Every row gives one point. Each copy is the shape, with its points in the same order, turned, moved and blurred by noise. Is it also mirrored, or only turned?

Shape:
| -29.4 |  28.3 |  41.2 |
|  23.2 |  26.0 |   5.7 |
|  -8.0 |   2.1 |  11.7 |
|  -8.7 |   6.7 |  12.4 |
| -15.1 |  33.8 | -10.8 |
|  21.1 |  -9.4 |  -0.5 |
|  21.0 |   4.6 |  34.0 |
|  24.3 | -12.8 | -10.6 |
Copy 1 (8 x 3):
|  36.2 |  30.7 | -46.3 |
|  41.3 |   6.0 |  14.1 |
|  11.6 |  12.4 | -11.0 |
|  13.9 |  17.0 | -17.3 |
|  21.8 |  50.3 |   8.6 |
|   4.1 |  -9.5 |   9.2 |
|  29.3 | -11.3 | -16.3 |
|  -0.9 |  -9.5 |  21.4 |
Copy 1 is: mirrored
Copy 2:
| -37.5 |   3.9 |  39.2 |
|  -2.2 | -35.5 |   2.0 |
|  -5.1 |   5.4 |   4.8 |
|  -7.2 |   1.1 |   7.2 |
| -30.1 | -16.1 | -14.3 |
|  23.2 | -13.2 |  -4.0 |
|  12.9 | -17.9 |  34.5 |
|  25.0 | -11.0 | -16.3 |
Copy 2 is: mirrored

Shape, 8 rows:
|  13.5 | -25.7 |  -1.9 |  34.6 |
| -13.4 | -21.4 |  -0.8 |   4.0 |
|  15.9 |  15.5 |  -8.6 |   9.8 |
|  23.2 |  21.4 |  17.0 | -29.4 |
|   0.9 |  30.9 |  18.6 | -19.2 |
|  -1.5 | -38.1 |   0.2 |  23.5 |
|  -0.8 | -38.6 | -23.6 |   9.3 |
|  -9.9 |  26.0 |   6.7 | -23.1 |
Copy 1:
|  22.2 |  -5.1 |   8.3 |   9.6 |
| -15.7 |  -1.9 |  20.5 |  -1.6 |
|   1.8 |  14.7 | -18.6 | -15.8 |
| -11.3 |  48.2 |   0.1 | -41.8 |
| -27.7 |  47.2 |  -3.5 | -24.3 |
|   6.3 | -13.4 |  27.6 |  12.7 |
|   1.2 | -32.3 |  21.2 |  -6.7 |
| -32.6 |  34.6 |  -3.2 | -24.4 |
Copy 1 is: only turned
Copy 2:
|  30.7 | -21.7 |  17.7 |  12.3 |
|  -5.2 | -14.5 |  -4.8 |  17.3 |
|  16.6 |  20.6 |   4.5 |  -3.6 |
| -13.5 |  20.6 |  -0.3 | -40.8 |
| -23.3 |  30.8 |   5.6 | -21.6 |
|  12.1 | -33.8 |   9.5 |  21.1 |
|  19.0 | -29.1 | -21.3 |  19.6 |
| -26.1 |  28.6 |  -9.2 | -10.0 |
Copy 2 is: only turned
Copy 3, 8 rows:
|  34.9 |  -9.7 |  -2.8 |   4.6 |
|   9.5 |   8.0 | -23.1 |  -9.4 |
|  -3.9 |  -3.3 |  18.0 |  -6.4 |
| -36.2 |  -4.5 |  12.8 | -44.1 |
| -27.5 |  19.7 |  17.3 | -34.5 |
|  33.2 |  -5.5 | -24.9 |  -0.4 |
|  12.0 | -17.7 | -32.3 |   8.7 |
| -35.1 |  22.1 |   1.0 | -25.4 |
Copy 3 is: mirrored
Copy 4 (8 x 4):
|  34.0 | -23.5 | -24.3 |  14.8 |
|   4.5 |  -9.1 |  -5.1 |   8.5 |
|  30.3 |  18.5 | -15.6 | -10.6 |
|  16.4 |  17.2 |   5.4 | -49.5 |
|  13.7 |  19.4 |  23.3 | -32.0 |
|  14.3 | -25.4 | -20.7 |  15.9 |
|   0.5 | -10.4 | -41.0 |  12.5 |
|   2.2 |  25.7 |  15.7 | -21.0 |
Copy 4 is: only turned

Shape (12 x 8):
|  -5.2 |  -4.5 | -14.6 | -26.5 | -13.4 |  -6.8 |  23.1 | -24.6 |
| -14.0 |   4.0 | -19.6 | -23.3 |   9.8 |  25.8 |  -5.8 | -21.2 |
| -11.2 |  -1.1 |  30.0 |  25.9 |  29.7 |  13.8 |  29.9 |  -3.7 |
|  25.5 |  23.3 |  21.7 | -16.8 |   3.6 |  18.1 |  24.8 |  10.2 |
|  11.9 |  26.7 |   3.3 |  21.0 |   1.6 |  -3.5 |  13.7 |  18.5 |
| -12.9 | -20.1 | -16.4 |  -8.1 |  20.7 | -33.7 | -25.9 |   1.5 |
|  28.6 | -17.0 |  22.4 |   8.0 |  19.4 | -38.2 | -20.3 | -16.0 |
| -23.0 |  -1.8 | -18.6 |   7.1 | -33.0 |  -3.8 | -23.4 |  -9.0 |
|   0.9 |  25.5 |  24.6 |   4.6 |  27.7 | -16.1 | -34.6 |  -0.3 |
|  24.5 |  -1.5 |  21.0 | -26.2 | -19.8 | -18.3 | -10.6 |  28.1 |
|  34.3 | -12.3 |  11.3 | -10.7 |  -9.3 |  11.9 |   6.0 |   2.7 |
|  40.6 | -17.0 |  30.2 |  37.6 |  31.5 | -32.5 |   8.1 | -18.0 |
Copy 1 (12 x 8):
| -20.2 |  -7.3 | -21.5 |  -7.5 | -11.1 |   2.8 |   3.5 | -30.7 |
| -12.7 |  21.1 | -28.2 | -20.7 |   6.3 |  26.8 |  -6.0 | -17.8 |
| -31.7 |  35.1 |  25.7 |  12.2 |  30.6 |   6.5 |  24.8 |  -6.2 |
|   5.0 |  31.7 |  22.7 |  19.8 |  -8.1 |  -6.2 |  -2.0 | -39.2 |
|  -3.8 |  31.8 |  12.0 |  33.1 |  -4.0 |  -1.0 |   1.5 |   8.0 |
|  -9.0 | -13.8 | -24.2 |   1.4 |  27.2 |  -4.9 | -29.9 |  21.1 |
|  18.1 | -19.8 |  -2.5 |  22.0 |  42.4 | -27.0 |   0.8 |  -2.8 |
|  -4.9 |  -5.4 | -19.7 | -18.0 | -19.0 |  18.4 |   4.4 |  32.3 |
|   9.5 |  30.0 |   5.2 |  -6.9 |  23.5 | -32.2 | -15.5 |  14.6 |
|  29.4 | -12.0 |  20.3 |  10.2 | -12.2 |  -9.7 | -31.1 | -13.7 |
|  21.9 |   1.1 |  10.7 |  19.2 |   3.1 |  13.9 |   3.9 | -34.0 |
|   1.1 |  -4.8 |   9.1 |  51.2 |  51.4 | -29.4 |  22.6 |   2.8 |
Copy 1 is: mirrored
Copy 2 (12 x 8):
|  19.8 | -40.4 |   9.8 |  -9.0 | -16.4 |  -7.0 |   5.1 |  -6.5 |
|  -2.3 | -25.8 |   4.9 | -19.1 | -18.5 |  23.1 | -25.7 |   0.9 |
|   4.1 |  11.2 | -33.4 | -22.0 |  25.8 |  17.4 |   9.5 | -26.4 |
|  29.9 |  19.0 |  20.2 | -25.4 |   6.9 |  16.1 |  11.9 |  -0.2 |
|  11.7 |  26.3 |  -6.0 |  13.6 |   4.7 |   7.7 |  16.3 |   3.5 |
|  -1.6 | -24.2 | -16.5 |  12.1 |  14.2 | -27.4 | -36.8 |  19.2 |
|  47.3 |   1.7 | -29.3 |   9.6 |  20.0 | -28.7 | -35.5 |  -4.0 |
| -14.8 |  -6.3 |  -9.1 |   7.3 | -41.5 | -24.8 | -17.0 |   0.1 |
|  10.1 |  24.8 |  -0.7 |  15.5 |  21.9 |  -0.7 | -45.4 | -12.7 |
|  29.7 |  20.1 |  22.9 | -13.2 |   4.9 | -40.5 |  -8.7 |  19.5 |
|  40.5 |   7.2 |  -2.5 | -30.1 |  -9.3 |  -8.2 |  -2.1 |  14.1 |
|  59.9 |  10.9 | -54.5 |   9.2 |  30.9 |  -8.3 |  -8.2 | -12.1 |
Copy 2 is: mirrored
Copy 3:
|  -9.9 |   7.9 | -14.4 | -15.1 | -38.9 | -13.6 |  14.1 | -21.2 |
|   3.6 |   3.7 | -31.0 |  -8.5 | -29.3 |  21.9 |  -7.4 | -36.0 |
|   5.2 |  16.1 |   7.0 |   7.8 |  31.7 |  21.4 |  15.3 |  -6.1 |
|  27.1 |  19.2 |  20.5 | -26.3 | -17.9 |  24.4 |   5.3 |   4.2 |
|  28.4 |  21.7 | -11.8 |  -4.5 |  -2.0 |   7.5 |   1.9 |  28.8 |
|  18.2 | -27.7 | -39.4 |  -6.2 |   2.1 | -30.8 | -15.0 | -16.6 |
|  52.4 | -18.0 |   2.1 |  12.4 |   3.4 | -34.9 |   7.5 | -14.5 |
|  -2.8 |   8.9 | -34.3 |  23.6 | -33.4 | -17.2 | -28.9 |  -2.6 |
|  56.6 |  13.9 | -15.4 |  -2.9 |  15.0 |  -9.0 | -27.0 | -15.3 |
|  31.0 | -10.8 |  18.8 | -22.7 | -29.2 | -20.8 | -27.3 |  14.7 |
|  24.3 | -12.8 |  17.7 |  -1.5 | -32.9 |   9.7 |   4.0 |   1.1 |
|  53.7 | -11.0 |  13.1 |  23.4 |  23.0 | -19.3 |  39.8 |  -1.2 |
Copy 3 is: only turned

Shape:
|   5.4 | -19.0 |  31.3 | -11.3 |  -5.0 | -36.0 |  11.2 |  27.1 |   9.3 |
| -28.3 |  30.3 | -26.5 | -30.4 |   6.6 |  17.3 |  29.1 |  40.2 |  -7.9 |
| -36.6 | -11.1 |  34.2 |  -3.1 |   6.8 |   1.1 | -17.9 |   6.3 |   4.1 |
|  20.3 | -13.1 |  -5.8 |  25.2 | -24.4 | -21.2 | -31.9 | -17.9 |  -9.4 |
|  15.4 |   9.2 |  21.9 | -12.3 |  -2.0 | -27.2 |   0.0 |  22.8 |  49.3 |
|  -1.5 |  16.4 |  16.2 |  -4.6 | -33.3 |  34.5 |   9.0 |  20.7 | -14.7 |
|   6.9 | -10.1 | -12.0 |  -4.9 |  12.7 |  -5.9 |   9.2 |  31.8 |  -1.8 |
|   2.3 |  15.0 |  12.4 |  34.0 |   1.6 |   2.2 |  18.3 | -23.4 |  31.4 |
|  18.7 |  12.8 |  17.3 |  28.7 |  10.5 |  29.0 | -15.6 |  -6.4 | -20.7 |
| -20.1 | -17.9 | -29.3 | -29.1 | -37.0 |  37.0 |   9.3 |  24.7 | -11.6 |
|  29.3 |   8.9 |   4.3 | -15.3 |  12.8 |  31.8 |   4.5 |   8.6 | -20.1 |
| -28.3 |   4.5 | -13.0 | -19.7 | -30.3 |  21.5 |   8.8 | -17.3 | -17.5 |
Copy 1, 12 rows:
|  21.7 | -29.8 |  -3.2 | -12.9 | -13.8 | -18.4 |  17.3 |  23.9 |  29.4 |
|   3.5 |  43.1 |  33.2 | -10.7 |  44.6 |   2.8 |  20.5 |   9.9 |  40.7 |
|  -4.1 | -18.9 |  21.2 | -32.1 |  -4.2 |  -9.2 | -15.1 |  -6.0 |   1.9 |
|  -7.6 |  -0.2 | -25.7 |  15.6 | -28.2 | -14.4 |  21.0 |  -0.4 | -33.8 |
|  27.3 | -16.3 | -10.5 |   6.6 | -21.6 |  -7.3 |   7.1 | -12.1 |  52.6 |
|  15.2 |  26.6 |  42.6 | -13.5 | -16.3 |  12.0 |  32.8 |   2.0 |   0.5 |
|   8.8 |   5.3 |  -6.3 |   1.0 |  15.7 |   9.2 |  13.0 |  26.5 |  20.3 |
|  -0.5 | -10.0 |  28.0 |  47.6 | -22.9 |  -4.5 |  -8.9 |  -9.8 |   9.3 |
|  24.3 |  18.3 |  19.4 |  14.8 | -13.6 |  13.6 | -11.9 |   5.0 | -35.4 |
| -23.2 |  22.0 |  23.0 | -26.3 |  19.0 |  30.1 |  55.7 |   2.7 |   7.3 |
|  40.8 |  16.0 |  16.6 |   7.2 |  18.4 |  24.6 |  17.4 |   5.3 | -13.4 |
| -18.8 |  12.1 |  37.8 |  -6.4 |  18.0 |  -6.5 |  40.4 | -18.9 | -13.0 |
Copy 1 is: only turned
Copy 2 (12 x 9):
|  16.5 | -30.6 | -11.0 |  11.2 |  39.8 | -42.6 |  -0.1 |  -4.7 |   8.0 |
| -34.8 |  25.8 |  -7.6 | -12.4 |  34.5 |   0.4 |  27.7 |  40.3 | -11.9 |
| -30.7 | -23.0 |   0.6 |  27.8 |  21.4 |  -8.2 | -20.2 | -17.4 |   1.7 |
|  32.0 |  -1.8 | -17.4 |  15.6 | -23.7 | -28.2 | -46.0 |  -5.7 | -14.3 |
|  14.0 | -23.0 | -36.3 |   4.7 |  30.9 | -21.0 |  -2.5 |   4.3 |  42.2 |
|   6.9 |  -0.9 |  20.3 |  26.8 |   8.8 |  11.7 |  11.0 |  32.4 |  -8.1 |
|   8.2 |   8.5 | -23.3 |  -3.8 |  36.5 | -13.2 |   2.4 |   2.4 | -19.4 |
|   6.1 |  -6.2 | -27.7 |  11.2 | -28.2 |  -1.1 |  16.5 | -22.3 |  21.1 |
|  19.2 |  27.2 |  12.1 |  26.8 |  -3.3 |  16.9 | -12.6 | -23.9 |  -2.5 |
| -11.4 | -15.4 |  -1.4 |  -6.7 |  14.8 |  14.6 |  -2.6 |  48.4 | -50.6 |
|  23.9 |  21.8 |  16.1 |  -7.8 |  20.4 |  19.2 |  -0.3 |  -0.3 |  -4.9 |
| -23.9 |  -7.7 |  19.4 |  -7.2 | -18.7 |  -0.4 |  -8.4 |  29.1 | -25.5 |
Copy 2 is: only turned
Copy 3 (12 x 9):
|  16.6 |   7.1 |   4.3 |  24.7 |  -1.4 | -35.4 |  25.0 |  20.8 | -26.6 |
| -40.9 | -16.3 | -30.9 |  -7.6 |  15.0 |   6.6 |   4.5 |  51.8 |   7.0 |
| -18.5 |   3.6 |  32.8 |   5.2 | -18.0 | -38.8 |   0.6 |   8.7 |   8.3 |
|  26.8 |  -3.7 |  11.5 |   6.6 | -34.4 |  13.8 |  -9.2 | -29.4 | -31.5 |
|  29.8 |  22.3 | -22.6 | -17.4 |  -9.7 | -34.7 |  24.0 |  23.6 | -14.3 |
| -29.4 |   6.3 |  27.6 | -16.4 |   2.0 |  21.4 |  16.6 |  27.9 | -19.8 |
|   9.4 |  -8.5 |  -9.7 |  19.7 |   7.5 |   2.2 |   2.0 |  30.2 |  -5.7 |
|   0.7 |  33.3 | -11.6 |  -3.3 | -14.6 |   3.7 |  27.0 | -24.2 |  17.1 |
|   0.9 |  25.0 |  24.7 |   2.1 |   9.8 |  24.8 | -21.6 | -12.7 |   0.6 |
| -17.2 | -48.9 |  17.4 | -18.1 |  -0.5 |  24.5 |  19.5 |  38.5 |  -3.7 |
|   8.9 |   3.4 |  10.9 | -11.5 |  42.9 |  16.9 | -11.3 |  13.3 |  -8.3 |
| -40.3 | -32.6 |   9.3 | -18.1 |  -1.1 |  13.1 |  14.8 |  -8.7 | -15.6 |
Copy 3 is: only turned
